Each row is a point. Examples show where two turns around zero, p and q, send a point. Write where each new point lands after one turn and then the other. Backwards means that the second turn is done in reverse. Each puzzle has new turns, and all numbers are rounded.

Turn p:
[-11  44  42] => [-48  32 -21]
[-29 -27 -33] => [ 26 -41 -16]
[ 31 -20 -13] => [24  1 31]
[ 17  13 -18] => [20 19  0]
[-7 -9 22] => [-22 -10   6]
Turn q:
[-31  11  -6] => [18 28 -4]
[ 22 -25 -28] => [-22 -19 -32]
[-16 -27  -5] => [-21  21 -12]
[-32   5  10] => [ 9 31 10]
[ 43  -8 -14] => [-14 -42 -14]
[14 44 43] => [ 29 -19  53]
Where do these land?
p, then q backwards: [ 9  8 36] => [ -7 -31  21]
p, then q: [-14  11 -48] => [ -4 -41 -30]
q, then p: [ 41 -20   9] => [ -9 -46  -1]
q, then p backwards: [-36   1   3] => [24 26 -4]

Turn p:
[  9 -11   4   7  -6  -8] => [ -6 -14   6  -4   9   3]
[  9 -11 -12  -6   2   1] => [  9  -6  -7 -10   5   9]
[  4 -11  10  -3   8  -1] => [-1 -6  9 -6 -7 10]
[ 9  9  6 -7 -2 -7] => [ -1  -1   5 -10  -2 -13]
[ 7 13 -5  9  8  2] => [13  6  8  5  6 -8]
[  4 -18   3  -2   0  -6] => [ -6 -10   3  -9   2  13]
[ 7 15  0  6 -5 19] => [ 14  -5  -3  14  -5 -15]
[-48  13  -6  -3  -6  -1] => [-24  34 -20  20  -6   1]
Turn q:
[ -1 -16  -5  -3   7 -11] => [  1  -1 -16  -7  13   0]
[ -3  12  -2   4 -30   6] => [  6   2  10  -4 -26 -17]
[  7  -4 -12   5  16  -8] => [ -8   0 -11  10  16  -4]
[-10  -5 -15  -2  17   4] => [-17  13 -10   0   9   5]
[  8  -3  -9 -12   3  -1] => [ 6 11 -1  0 12 -5]
[-5 11 20  1  3 -3] => [ -3 -14  16  -3  -2  10]
[  4   5  23   7 -17  13] => [ 15 -10  12   3 -23   9]
Where do these land?
q, then p: [ 7 24 -7 -4 -8 -2] => [-19   0  19  -2   1  -7]
p, then q: [-18 -11   4  -3 -21   1] => [-19  10 -15 -10 -12  -3]
q, then p: [  1   1  -2 -19  14   6] => [ 11  11  10   4 -15  -6]
q, then p backwards: [-7 -7 -2  2 -4 15] => [-12  -1   0 -11   8   5]
q, then p: [ -5   3  10   0  14 -29] => [ -2   5   4  -9 -11  31]
p, then q: [ 6 14  3  2 -2  7] => [  5 -13  -3   1   4  -9]
q, then p: [ 15  -6   0   9 -10   5] => [  5 -12   2   0  17  -5]
p, then q: [  1 -17  -7  13  18  -3] => [ 4  7  7 16 -4 22]

Turn p:
[-24  10  -4  13  -4  17   0   3] => [  8   5   7   2 -25  15   4  13]
[ 10 -19  11 -11  24 -26   2  -5] => [ -5   2 -10  -8  19 -10 -26 -25]
[  3  14  -6   7 -21  -7   5  -4] => [12  6 -9  9  4 -3 18 11]
[ -4  18 -16   6  -5   4   4   9] => [ 3 11  4  5 -8  8 22  0]
[-12  -1  -3   5  -6   4 -20   5] => [-4 -7 -6 -3 -5 21  1 10]
[ 15  -9  24 -24   5 -13  13   7] => [ -2   4   7 -22  24 -24 -12  -6]
[  2 -26  13   7  18  -9  -6 -23] => [  0 -13 -11   9   4  -4 -37 -10]
[ -4   8   3  -2  13  17 -16 -10] => [  7 -21  12  -1  -9  12  -3  -7]
[  3  -1 -13 -14 -12   5  11   4] => [ -9   2  -2  -5  -7 -15  17   2]
[ 12   5  -8  13 -13   8   6  14] => [-9 10  9 14  4  0 16 12]
Turn q:
[  9  -8 -18 -16  19 -16   2   7] => [ 12  -4  -1 -13  19  -9  -5 -24]
[ 11   0  22   7 -16  11   6   8] => [  0  19   5  -3 -22  -2   8  13]
[  7  -2 -18  -7   2 -22 -10   7] => [ 11  -4 -20  -8  10  -3  -8 -17]
[  2  -4  -3  -9  11  -8 -13  23] => [  3  11  -5  -8   8  -9 -22 -11]
[ -3 -12   7  18  -2   3   1  -4] => [-16  -1  -1 -10  -5   2   7  11]
[-27  26  -1  -7   2  -4  22 -16] => [ 1 -3 13 28 17 28 12 -3]
[  8 -10   9   0   4  -2 -14  -8] => [ -3 -10   1 -11 -14  -2  -9  -3]
[11  4 10 20 -4 20 -4 -3] => [-16   2   2   7 -20 -13   8  11]
[-17   6  -8  -7 -16  18  11 -14] => [ 10 -10   8  18   9   7  10  23]
Where do these land?
p, then q backwards: [-14  13   2   0 -38   2   9   6] => [  6 -14  -1   8 -35  14  15   4]
q, then p: [  8 -12  -3   6 -19   0 -14  -4] => [-20   5 -11  -5   2  -3  16   2]
p, then q: [-15  -5  -1  12  11  -7   7  -5] => [  1  -7 -14  14 -11  -7  -2   4]
p, then q: [ 15   1  -9   8   8 -11 -10   3] => [-18 -12   8   5   6  -3   7   0]
p, then q: [-10   0  -6 -16   3  -5   5  -8] => [ 18 -11  -5  -1   2   4   5  -1]
q, then p: [-16   8  -6  -8  11  17   7   4] => [  7   7  11   3   8  15 -19  -3]
q, then p backwards: [ -8   5  25 -13   4  -1 -21  -4] => [-17 -12   8  14  21  13  -5  -4]
q, then p: [48  0  1 21 10  6  9 -5] => [ 22  18 -33  -6   2 -32   4   6]
q, then p: [ -7 -10  -3 -10   9  -2   8  13] => [  7  -8  10  -9   6   3  -4 -15]
